Each row is a point. The window is the flat piece filled in between its corners: a triangle in 3 columns, a solid with four corners in 4, and so on. A path goes straight from each point to the next, and from the last back to the first. List the points from which the path goes on through the window.

Window (4 x 4):
[[ -5  12  -4   0]
 [ 20 -29 -26  18]
 [ 11  15  15  -2]
 [-14 -60  12  28]]
Path:
(1): [ 15   6 -16 -26]
(2): [ 7 31 -6 30]
(3): [  5 -20  20  40]
(4): [  7 -36  14   5]
(5): [  8   2  11 -28]
(6): [12 16 14 20]
(7): [12  2  0 23]
(8): [13 -8 -2 -3]
Through the window after points: 5, 7

Window:
[[ 25  -7  -8 -13 -21  20 -17  -4]
 [-15 -13  25   2  -6   8 -14  -7]
 [ 16 -15  18  -7 -12 -19  13  -5]
 [  7   1  35 -27  26   5  48  -6]
 [-13 -35 -11  -8   1   4  -6 -14]
 [-34  22 -26  23   5   0   3 -15]
 [-45  12 -47  -1   4 -16 -60 -23]
 [ -9 -18  24 -27 -38   5  15  -7]]
Path:
(1): [-11 -18  -7   4 -16  -2 -24 -24]
(2): [-19 -27 -16  -7 -20  -7 -27  34]
(3): [  4 -21  21 -24 -27  -2  14  36]
(4): [ 13 -12  29 -10 -21  18  22 -44]
(5): [-24  -4 -15   4  -9  -3 -26 -32]
(6): [-24  -4 -23  -4  -6  -4 -24  15]
(7): [-14  -5  -9 -11   3  -1 -16  17]
(8): [ -8   7  -2  -6  -5   3 -12 -58]
(9): [ -5  -3   6  -8  -1  -5  -2 -27]
(10): [-14  -2  -4 -13   8  -4  -2  14]
(11): [-18 -14  -3  -3 -14  -5  -8  37]
(12): [ -7 -15   4   2 -16   2 -19 -45]
(13): [  7  -4   8   0 -14  14  -9 -48]
(14): [ -3 -11   2 -12 -11   7 -13  16]
(15): [ -4 -11   8  -3  -5   2   6   7]
(16): [  2 -12  10  -3  -9   4   4 -27]
Through the window after points: 7, 9, 13

Window (11 x 11):
[[ 11  -3  21 -10  -2 -41 -28  -6  17  -5  22]
 [ -6   1 -19  25  10  -2  17  19   0  23  -2]
 [ -2   8  -8  -8 -39 -10  -8   7 -34 -14  -4]
 [-16   3 -12  11  13 -24  44   1   7   1  -5]
 [  4   0  44  23 -48 -60 -23   0  27   0  -6]
 [-22 -20 -21   0  16 -28  25   7 -24  34 -18]
 [  1  -5  44  21  10 -21 -26 -19  21 -21   3]
 [ -2 -16  -8 -14 -11   3   2  10  18 -25 -13]
 [-15  12   8 -10 -29  20   7 -16  16   0  -5]
 [  8  -9  -2  20 -51 -13   3 -24   3   0  -3]
 [ 24  -1  33 -14 -33  10  13 -11   7 -10  -5]]
Path:
(1): [  0  -8  12  -2 -32  -9   6   8 -16 -12   6]
(2): [ 11  22  -3  -9 -26 -10 -14 -15  -1  -3 -22]
(3): [ 16  16   7  -1 -14 -24 -19  -8  20  -6 -34]
(4): [-25 -14  30  15 -35 -10   9  -5   3   1  30]
(5): [-21 -19  34   6 -37 -24   4   7   9  -2  16]
(6): [  8   7   3   1 -19 -30  -8 -11   4  -1 -20]
(7): [ 11   4  -4  -1 -15 -23   2  -3   4   7 -19]
(8): [ -4 -11  14   2 -26 -18   6   0   7   0  13]
Through the window after points: 1, 3
